Each row of a before or after table is a point. One or more steps were done to the points. Then noise was added and the rows were shuffled. The steps act on columns, c1 being the first. Name the steps. A step turns or swaps two columns, mirrors them in a line or flattens them onto one, adds a multiple of one to another, or multiplies or shifts one. Angles are multiples of 10 degrees, from the lower column toward the higher: turns from -170 to 170, lines from 10 to 170 but not 90. Use the fewest steps. Two steps may share a column if one is a turn and the other turns, adds or multiplies; they go together, in the order done. Otherwise the lowest column goes first.

Before, 8 rows:
[[ 0.10 -0.08 -0.51]
 [-0.50  0.07  0.39]
 [-0.21 -0.28  0.38]
 [-0.26 -0.13  0.42]
 [ 0.63 -0.20 -0.43]
 [-0.19  0.34 -0.54]
 [-0.02  0.02 -0.53]
 [-0.48 -0.05 -0.64]]
After (8 x 3):
[[-0.22 -0.66  0.37]
 [-0.20  0.89 -0.53]
 [ 0.63  0.23 -0.45]
 [-0.50  0.59 -0.64]
 [-0.25 -0.54  0.43]
 [ 0.11  0.42 -0.51]
 [-0.49 -0.32  0.38]
 [-0.02  0.53 -0.54]]
Steps: add -1 times c3 to c2

Before:
[[-0.17 -0.34 -0.73  0.39 -0.20 -0.53 -0.67 -0.19 -0.06]
 [-0.09  0.13 -0.30 -0.31 -0.15 -0.75  0.43 -0.74 -0.09]
 [-0.59  0.17 -0.43 -0.23  0.25 -0.21  0.05  0.29 -0.57]
 [ 0.96  0.42 -0.32 -0.15 -0.13  0.02 -0.02  0.90  0.33]
 [ 0.14 -0.12  0.28  0.04  0.57  0.13 -0.09 -0.51  0.37]
 [ 0.48  0.55  0.04  0.39 -0.17  0.14  0.60  0.61  0.30]
 [-0.60  0.24 -0.17 -0.11 -0.44 -0.01 -0.21 -0.73 -0.26]
 [ 0.68  1.10 -0.53  0.39 -0.12 -0.13 -0.02  0.41  0.47]]
After, 8 rows:
[[-0.58  0.28 -0.44 -0.01  0.25 -0.20  0.17  0.31 -0.57]
 [ 0.05 -0.52 -0.74  0.10 -0.23 -0.53  0.68 -0.20 -0.07]
 [ 0.64  0.21 -0.53 -1.14 -0.12 -0.13 -0.21  0.40  0.48]
 [-0.49  0.22 -0.17 -0.14 -0.44 -0.01  0.40 -0.72 -0.27]
 [ 0.23 -0.08  0.06 -0.67 -0.18  0.15 -0.72  0.63  0.30]
 [-0.23  0.32 -0.30  0.05 -0.14 -0.75 -0.37 -0.74 -0.09]
 [ 0.90  0.34 -0.32 -0.27 -0.13  0.02 -0.31  0.91  0.33]
 [ 0.16 -0.09  0.28  0.07  0.57  0.12  0.03 -0.53  0.37]]
Steps: mirror c1 and c7 in the line at 170 degrees; mirror c2 and c4 in the line at 150 degrees
